Every row gives one point. Before rounding, the points of a table are all equally far from one centre. They may lie mostly on one side of it. Where is the centre, to within rounding?

Points:
[[35,-45,40],
[33,-69,-22],
[7,-81,-25],
[36,-10,-21],
[24,-22,46],
[-4,-84,25]]
Centre: [0,-38,3]

Points:
[[-55,-32,0,-19,-21,-45],
[-71,5,-61,2,2,-71],
[31,1,-64,-77,-9,-63],
[-46,7,21,-46,37,-9],
[81,19,-69,-43,42,-3],
[-45,-2,-84,-20,-23,35],
[-27,20,11,7,-62,-25],
[-14,-42,-4,-4,-47,-54],
[-71,-26,-15,19,17,-46],
[-16,46,-43,23,-70,-3],
[67,45,-31,14,-51,-1]]
Centre: [7,12,-40,-2,12,-19]

Points:
[[7,-6,-33,-55,28,-23,3,-21,-59],
[51,-44,-32,53,27,-22,-63,-42,1],
[10,3,3,1,-35,-79,45,-24,-13],
[40,-59,17,-11,-13,86,-46,-53,-50],
[9,-65,-33,17,-21,18,-9,-34,-100],
[-42,34,-75,-48,-10,7,-13,42,49],
[17,-17,-38,84,33,-7,-40,79,11],
[-7,6,-9,19,57,-64,-31,27,-34],
[-17,-83,13,-9,0,-54,17,24,-38],
[-60,-15,-28,40,34,-26,1,-28,-4],
[-55,15,43,20,-51,-63,-16,25,-80],
[-23,-5,-44,-3,4,-7,43,-3,-79],
[-11,-74,-45,23,24,9,-40,-23,-68],
[56,45,-11,-19,-7,-69,-88,49,9],
[-71,40,-51,21,1,67,-5,-18,3]]
Centre: [5,-4,1,7,-45,16,-38,20,-7]

Points:
[[-15,-9,30,27,56,-22,33,81,83,16,-13],
[-35,10,34,77,22,35,18,73,2,5,-52],
[12,-63,27,45,-4,19,34,86,26,28,-61],
[-46,-30,77,-2,44,-19,-4,64,16,11,-56],
[8,-75,20,31,34,18,-8,75,46,4,-43],
[-19,-40,-10,19,88,-10,-9,56,40,41,-39],
[-1,-44,43,17,51,7,-10,95,47,41,-23],
[-7,-67,11,4,68,-13,11,48,64,-2,-23],
[17,-46,34,23,58,47,44,63,19,-2,-14],
[-33,-45,33,31,80,21,-2,53,30,-13,-34],
[-26,-38,-3,29,81,-1,31,53,65,9,-23],
[-47,-10,3,34,50,5,-18,73,53,16,-11],
[-39,-36,38,49,74,9,33,67,16,47,-4],
[-36,-42,22,8,43,-2,7,95,44,30,-17],
[-12,-18,-6,6,93,-5,43,66,23,13,-13],
[1,-26,28,10,43,35,-21,61,42,-11,10],
[20,24,7,40,31,-8,-24,68,75,2,-60],
[-1,-17,20,43,49,20,9,79,83,20,-20]]
Centre: [7,-11,25,32,23,-18,16,26,15,20,-32]
